Every row gives one point. The last column is the point's height on a tilted bowl or saddle (a function of degree 2), plus a little noise. Along how many of its main directions does it bend up, bend down or stay straight?

Points:
[[-21  12 -15]
 [ -6 -60 -55]
 [ 29  -5  13]
 [-15 -42 -45]
 [ 18  13  14]
 [ 49  42  -6]
 [-17 -28 -33]
 [-42  12 -48]
 [ 29  -9  11]
 [ -6  12   1]
 [-25  -2 -26]]
Directions: 0 up, 2 down, 0 straight

Points:
[[  5  24  -9]
 [  1   0  -7]
 [-33  -6 -13]
 [-44  -3 -18]
 [ 49 -36 -60]
 [ -2 -19 -13]
 [ 27 -13 -24]
 [ 19  60 -38]
 [-33  -5 -13]]
Directions: 0 up, 2 down, 0 straight

Points:
[[  4  -1   9  -3]
 [  5  49   5  35]
 [  3 -33 -15   0]
 [ 60 -22 -21  19]
 [  2  30  -7  15]
 [ 48   4 -56  39]
 [ 13 -12  16  -4]
 [ -6  25 -46  31]
 [ 11  19   2   5]
 [ 24  60 -28  60]
 [  4 -43  33  11]
 [ 16 -16   3  -7]
 [-11   9 -30  12]
 [ 10 -19  -4  -6]
 [ -3  14  -4   5]
 [  5  -1   0  -4]
 [  8  -3 -12  -3]
 [ 33 -14 -11  -1]]
Directions: 3 up, 0 down, 0 straight

Points:
[[ 13 -18   9 -27  20]
 [ -8 -16  14  -6 -12]
 [  8  -2  16 -21   8]
 [-33 -30  41 -12  -9]
 [ -7  -9  -2  12 -10]
 [ -4   9   6  -3  -1]
 [-15  16 -11 -17   3]
 [-32 -29   8 -25 -24]
 [-14 -20  -3   9 -19]
 [  0  20 -32 -26  44]
 [-28  26 -17  15  -8]
 [ -4  12  27   1  -2]
 [ 19 -10  -9 -38  60]
 [  7   4 -32  15  26]
 [-26  41  22 -60  12]
 [ 22   0  10 -15  28]
 [ 21 -33  24   8  -2]
 [ 22  20   1  -8  35]
 [  1  16  28  26  -2]
 [  8  -3   2   4   3]
 [-31 -10  18   2 -13]
 [  2 -33  19  27 -21]
 [ 15 -10  -5  35  -2]
 [-13  18  40  48  19]
 [-20   8 -19  -6  -7]]
Directions: 1 up, 0 down, 3 straight

Points:
[[ -1   8  20  -1  24  -5  -7]
 [-14 -20 -26   4  47  29 -28]
 [ 38  10  -8 -13  14   4  29]
 [  2  37  20   6  12  16  14]
 [ 24 -26   6   0  -4   1 -37]
 [ 21  -7  10   2   9   7 -24]
 [-14  -4  12  -2  -2  34 -14]
 [  6  11  -9 -24  -7  -1  14]
 [-45  -3  21  18 -24 -35  53]
 [ -9   4 -11 -30 -23  23  27]
 [ 29 -10   8  18   1 -24 -17]
 [  5  -5 -11  28 -31   0  -8]
 [ -4 -17  22  -2 -17 -32 -25]
 [ -3   9 -12 -19 -31 -13  13]
 [ 19  22  23 -20   3   1  11]
 [-34  26 -13  27   9 -25  54]
 [-49   6  15 -37 -15  -2   4]
 [-60 -10  10 -15  17  -1   5]
 [  1   9 -17   9   3   3  -4]
 [ -7 -10  -1 -14  17 -23 -10]
 [ 21  45  28 -44  35  29  51]
 [ -4   5   9   7  21  25 -18]
 [-27  -4  -8  -6 -10  23  -8]
 [-30   3  39  15  -6 -15  30]
 [  6 -22   3   6  13  49 -41]
 [-14  36  38 -46 -32 -30  33]
 [  0 -14  -5   1   0  -7 -27]
 [  7  18   3  21  -2 -41  21]
 [ 14  34 -34 -23  10 -13  60]
 [-36 -34  -6 -24 -14   5 -40]
 [-40  12 -20   8  37  11  15]
 [-16  13 -20 -15  16   8   1]
 [ 12  19  -1   7 -16   2   8]
 [ 35 -24  12   3 -15  31 -20]
 [ 19   2 -14 -13  -4 -26  10]
 [-22  19 -15 -12  30 -11  15]
 [-29 -18  11 -13 -15  -2 -23]
 [-16   3 -11 -19  20   2  -9]]
Directions: 2 up, 0 down, 4 straight

Points (75 x 9):
[[ 19   7  13 -13  11   2  22  28 -12]
 [  6 -13   4  15  34  -6  -1  25 -32]
 [ -4   5 -22 -26  23  14  -7   3 -12]
 [  0 -37   6 -12   5 -25 -10  -6 -24]
 [-35 -37  23 -20  25   2  -3 -10 -46]
 [  5 -34 -26  23   0 -12  -2  18 -41]
 [ -4 -17  -6  34 -29  -1  13   2 -17]
 [ 11  -7 -31 -27 -12  -8  35  21 -12]
 [ 31  -1  24  -2 -35  46  28 -17 -12]
 [ 17  -3 -12   0   2   4 -19  -6  -9]
 [ 48  -8  -4   5 -33   6  13  -4  -8]
 [-11 -15  -2  -2  15  15   5   0 -15]
 [ 21   7  13 -27  10  -4   4 -45 -19]
 [-16 -36 -20  42   8  21  10 -25 -46]
 [  2 -24  -1  15 -11   6 -12   8 -19]
 [ 13  -3  26   3  -3  -1  15  -4  -9]
 [-17 -51   4 -34  35  -7  -3  30 -55]
 [ 23   0  -2 -56 -10 -36  -3  -2  -2]
 [-10   4  11   1 -22   2  35  31 -16]
 [ 41   5  32  -4  51  17   6  15 -51]
 [  3   6  20  60  -7   4 -12  14 -45]
 [  2  -7 -40  11   7   6   2 -10 -23]
 [  5   5   4   5   6 -13  -2  15  -7]
 [  3  23 -15 -14  -8  24   1 -14  -7]
 [-14  19 -21  13  -7   7  -5  -8 -12]
 [  4  26   2   1  23  17  12   0 -14]
 [  8  21 -24   2 -24  -5 -11   1  -8]
 [  2   5  11  -1  -3  -7 -10  10  -5]
 [ 20 -22  12  -1 -11   9   4  -8 -10]
 [-11  32 -13  -5  18 -15  23   2  -8]
 [ 23  12 -18 -14 -14  24   0   0  -7]
 [ -5   5  28 -29 -23 -12  24   5  -5]
 [ -2 -32 -30   6 -13  20  -7  19 -39]
 [ -4   9 -20   2   0   6  -3   1  -7]
 [-21  16   6 -25  -1  -8  12   7   1]
 [-21 -46 -36  18  -6  28  18 -17 -57]
 [ 17 -52  24  -1 -24   6 -17   6 -45]
 [ 16  10  -4  21   7  12   5  -5 -10]
 [  1 -10   0 -26 -21 -16   8   7   1]
 [-22 -43  17  37 -16  17  -2  -3 -45]
 [ -6  23  -2  -6 -10   7  -7   8  -4]
 [-20  12  -1 -17  19   3 -20 -11 -10]
 [  6  -4  -2  15  15  -7  -5 -14 -13]
 [ -6  14  -7 -17   8 -27 -13 -45 -19]
 [-16  -2 -18   2 -17  22  -1   6 -12]
 [-14 -19  -2  -7  13  24  -5  36 -37]
 [-14 -25   1  -4 -20  37  -3  16 -28]
 [ 23   1 -14   6  21  14  12  15 -18]
 [ -6 -11 -21  13  12 -21   3 -35 -23]
 [-12 -10  -4  -9  -7 -12  12 -13  -3]
 [  5  13   7 -37 -20 -15 -32  14  -6]
 [  9 -23  17   3   2 -29  18   0 -19]
 [ -3   0 -15  -8  25 -12 -19 -10 -11]
 [ -2  12   6   2  40  16  -9  14 -25]
 [ -6 -52 -21  -2  30  14   1  13 -60]
 [-12   1  22   5 -28 -18  30  -2 -10]
 [ 46   8 -28  -9   0 -13  14 -18 -14]
 [-33 -10 -30 -20 -26 -23   6 -19 -20]
 [ 43 -16  12   1  16  -2 -17  30 -42]
 [-15   7  -1  26   7  19  17   5 -20]
 [ 32 -12  -3  15  -8 -15  13 -30 -13]
 [  2 -27  15  -5 -14 -17   3  33 -27]
 [-24 -15 -16   1  16  14   2   7 -23]
 [  7  -9   4 -14  11   7 -19 -32 -15]
 [ -6  15   6  -7 -10  -7  -7 -47 -15]
 [-16  12 -17 -22  14  -8  -6 -20  -7]
 [ -6   5  -8  16 -14 -12 -11   3  -8]
 [ -5 -49   2  -2   3  34 -30 -22 -46]
 [-10 -17 -26   3 -19   4   7  13 -18]
 [ -6  21  -2 -21   9 -25   0  10   3]
 [ -5  14   7 -14 -16  17  -5 -11  -1]
 [ 25   4 -33 -11   3  -5 -21  -2 -18]
 [ -3   6  -2 -26 -11   0   4   4   4]
 [ -9  17   5   3   5 -26  17  15  -5]
 [ 12  19  21   6  -2   3  19  -9  -7]]
Directions: 0 up, 7 down, 1 straight

Points:
[[ 23   6 -21  -5  21   2  -9  21  13]
 [-17  -8   6  24   4 -11  20  -4 -23]
 [  5  18  -8  -3  36 -24  13   9  -3]
 [ -1  14  -3  -1  27 -12   2   0   6]
 [  7  17  19  -6  17 -20  44   1 -21]
 [ -3  22  12  11  12   1 -18  16 -13]
 [-30   3  17  27  12 -14  24  11 -55]
 [  2  -1   8   7  -2  28  25 -24 -19]
 [  0  12   3   3  -1  -4  27   3  -6]
 [ -6   4   1  24 -13  12  11  18 -30]
 [-26 -17 -14  19 -16  11 -10  32 -37]
 [-16  17  12 -18 -19  13 -17 -11 -12]
 [  5 -10  41 -12 -15  25  13 -11  -6]
 [ -3  34 -11  -8  24 -44  17  -8  -8]
 [ 36 -20   8   3  -6   2  12 -32 -10]
 [ 19   1  10 -19   7   7  24  15  13]
 [-17 -12   2  -7  26   2  -8  29  -5]
 [ 19   5   6   8   5   0 -11  -3   2]
 [  6  -6   8 -11  -6  28  20  18   1]
 [  3 -10   8  10  31  -1  17 -10  -5]
 [-29 -37  -3 -18   2 -10  27  -3  -2]
 [ -4  33  11 -19  20  -5  -8   2  12]
 [-36  34  -8  29  -1  10  11 -38 -28]
 [-27 -17   0   6  -1  -5 -19 -10 -19]
 [ 30  22 -13  -4 -12 -23  15  -2 -11]
 [-17  -4  10   0  25   8 -16  -2  -6]
 [ -7 -10  -3  25 -17   5  12  23 -32]
 [ 15  -4  -8  -1   3  -9 -36  17  -8]
 [-11 -17   4  28 -11   8   6 -15 -17]
 [-14 -10   7 -11  -6   7  -4 -18   0]
 [ 25   6  19  15  30 -39 -15  -4 -29]
 [ 20   7  41  -5 -18   2 -30  15 -32]
 [ 13  -3  18 -26  29   9  20   1  22]
 [ 24 -23  19   4  -1  -6  -3 -16  -2]
 [ 14   4  13   3  18  31   6  42  -8]
 [ -4  -9 -14  32  28   0 -12 -24   1]
 [ 12  17   5  16   3  -6   1 -26  -7]
 [-14   8  -4  -2   9 -22  21 -21  -1]
 [  6   9 -31 -29 -17  28 -10   7   5]
 [ 60 -11   2   4   8  -9  -8   6 -14]
 [ 15 -17   4  12 -23  12   0  24 -23]
 [-18 -13   8   4  -3  -3   5  -9  -6]
 [-13   3  10 -19 -14  -3  14 -15   7]
 [-17  14   4  34 -22 -21  -3  21 -60]
 [-17  -7 -16   0 -44   8 -16   8 -28]
 [ -3  10  18  -6   4  29  26  13 -11]
 [  5  20  22   9  19 -22  -2  38 -38]
 [  8  16  32  16   2   3  -3  -1 -26]
 [ 32  32  10   1  11 -11  11  17 -13]
 [-21 -25  -6  23   7  18  23  -1 -22]
 [ -9 -39  20   0   1   2  20  -3  -1]
 [ 14  -2  -6 -27  -8  -4  -6 -45 -10]
 [ -4  29  31 -23 -23  27  10   0 -16]
 [ 20  34 -19 -16 -20   8   5   0   0]
 [-40 -15 -24  -3 -15 -22   3  14 -19]
 [  0 -13 -27   6  -4  19  53 -29 -30]
 [-24 -27  -3 -12  24 -16 -15  44 -35]
 [ -6 -21 -10  37 -22  -9  -5  -3 -21]
 [ 14 -32  49  -6  -4 -13  -9  -7  -7]
 [ 22  10   3  -6   9 -15 -19  26  -3]
 [-16  13 -30  -1 -13  27 -25   6  -7]
 [  1  42  28 -15   5   8  31 -21 -19]
 [ 20  29 -11  -9  10   9 -19  10  16]
 [ -8  15   5  -6  -3  25  38   7 -17]
 [-16 -28 -18 -32  47  14 -12   8  -9]
 [-24 -22  42  -9   4  -3  -2  20 -19]
 [ 21 -16  11  29  10  -6   1  19 -22]
 [ -3   6 -10 -20  -4 -25 -10 -22   0]
 [  5  11  19   8   7 -11  18 -23 -12]
 [  2  -4 -10   6 -30 -24  14   9 -18]
 [-15  29  -6  -4  11 -24 -39  22 -24]
 [-13   5  13  -8 -11  14 -19   0 -10]
 [ 15  -4   8 -15  15  -9  -8  24  11]
 [ 31  -4  19 -21  22  23  25  46  10]
 [-24   4   8 -17 -18   4   8  21  -2]
 [  5 -32  15  -6   7 -22  11   3  -3]
 [-12 -36   5  29   7   3 -12  13 -28]]
Directions: 1 up, 5 down, 2 straight

Points, 68 rows:
[[  2 -20  25 -21   9  21   6   1  10]
 [-26 -21  -7 -24  34   5 -31  28  19]
 [ 32 -22  -6   6  28  11   8  29   2]
 [ 20   6 -29  -7  15  19 -10 -50  18]
 [-23  28 -26 -36  -4 -45 -29  11   0]
 [-38  23  -4  -9  28   6 -16  -3   4]
 [-27  -3 -25 -12 -22 -19   4 -10  21]
 [ 46 -34 -40  10   3  18  20 -50  23]
 [  1   0 -11  -8  27  30 -15   3   9]
 [ 21 -22  14 -54   0 -15 -17 -30  18]
 [ 22  14  29  -9  46  20 -47 -17   5]
 [ 22  25   5 -38   9 -22   6  52  -4]
 [-27   2  29 -36 -25  13 -30  30  17]
 [ 36  40  49   3  54  14   4  50  13]
 [ 20  -5 -19   1  25 -25 -32  25  -1]
 [-16  -7  -1 -14 -12   8  16 -28  14]
 [-13   8  19  11  28 -12  -8  -5   2]
 [ 21   7 -18  26  27  31 -19  13   7]
 [-38 -11   9   2   4  -8   3 -35  11]
 [ 19 -13  19 -51 -18   9   7 -16  18]
 [-23 -24  33  47 -38 -18 -14   4   6]
 [  2   8 -19 -16 -10  16   3  12   9]
 [-34  19  17  11  13  43  20 -13   9]
 [ 47   4 -14 -43  13 -15  -1   7  -7]
 [-24  -7   7 -17   2   6  -2  10  11]
 [-11   2 -44  18  16  34  29 -23  28]
 [ 18   0   9  16  35 -24  16  11  -3]
 [ 29  -8  48  -6 -23 -17  25  19  15]
 [ 11 -18 -11  32 -14  38 -39  -1  11]
 [ 34 -20 -45  36 -23   3  24  -7   2]
 [-31   3 -14  46   0 -12  21  40  15]
 [ 21  14   6  -5  26 -60  33  33   1]
 [  2 -47  13  23   3 -20 -32  35  21]
 [-48   3 -17  34  -7  17   9   6  14]
 [-29 -34  16   0  18  23  25  32  21]
 [  6  12 -19   2 -11  25  18   6   9]
 [  4  24  41  -6 -20 -31 -49   8   3]
 [ 44  -7  -6  -4 -36  15 -17 -12  10]
 [  2  26 -31  27  42  47  15 -19  25]
 [ 15  31  -4  -3 -18  -9   3  17  -5]
 [-19   3 -16  18  23  -4  34  52  20]
 [ 15 -25  32  -4   9  54   6  14  16]
 [-50  20  -3 -13   6  13  26 -28  21]
 [-41   2 -12 -15  -3 -11 -40  27  13]
 [ -3 -23  -2  -7 -13  22 -11   1  12]
 [-10  -7 -19  40  34  28  25  -2   9]
 [  3  43 -44   2 -23 -15  16 -10   7]
 [-43 -53 -12 -24 -11  14  11  60  60]
 [-25  20 -42  -4 -33 -55  50 -39  58]
 [ 22 -17  24  23 -12  23  32  -3  -1]
 [ 16  18  16   7  30  -2 -38  39   2]
 [-33 -15 -34  23   7  48  -6  -6  21]
 [-18  17  -7   6 -15   0  18  26  11]
 [ 39 -27  -9  -6 -59  -5  21 -30  22]
 [ 24  -2  -7  22  -5 -15   2   3  -4]
 [  2  46   9  -6  -4  28  21  14   8]
 [-13  22 -15  -7  13   2  24  13  10]
 [ 24 -18 -28  15 -31  34  -9 -29  18]
 [ -2   1  -9 -37 -14 -30 -28 -21  10]
 [ 22  35  11 -13  -8   5  24   5   0]
 [ -2  15   7  22  30  -1 -24  -6  -1]
 [-55 -29 -16  23  16  -4 -22 -12  17]
 [  2  55 -15  15  -5  -2 -15  18  -8]
 [ -4 -20 -32  33 -19 -21  22 -15  13]
 [ -9  -3  20 -18 -11  -3   1   9  10]
 [ -6 -33   0  33  16 -33  -2 -12   9]
 [ 15  17  13 -27  -4   0  34   7   7]
 [ 17  22  32   0  33  -1  32  17   3]]
Directions: 5 up, 2 down, 1 straight
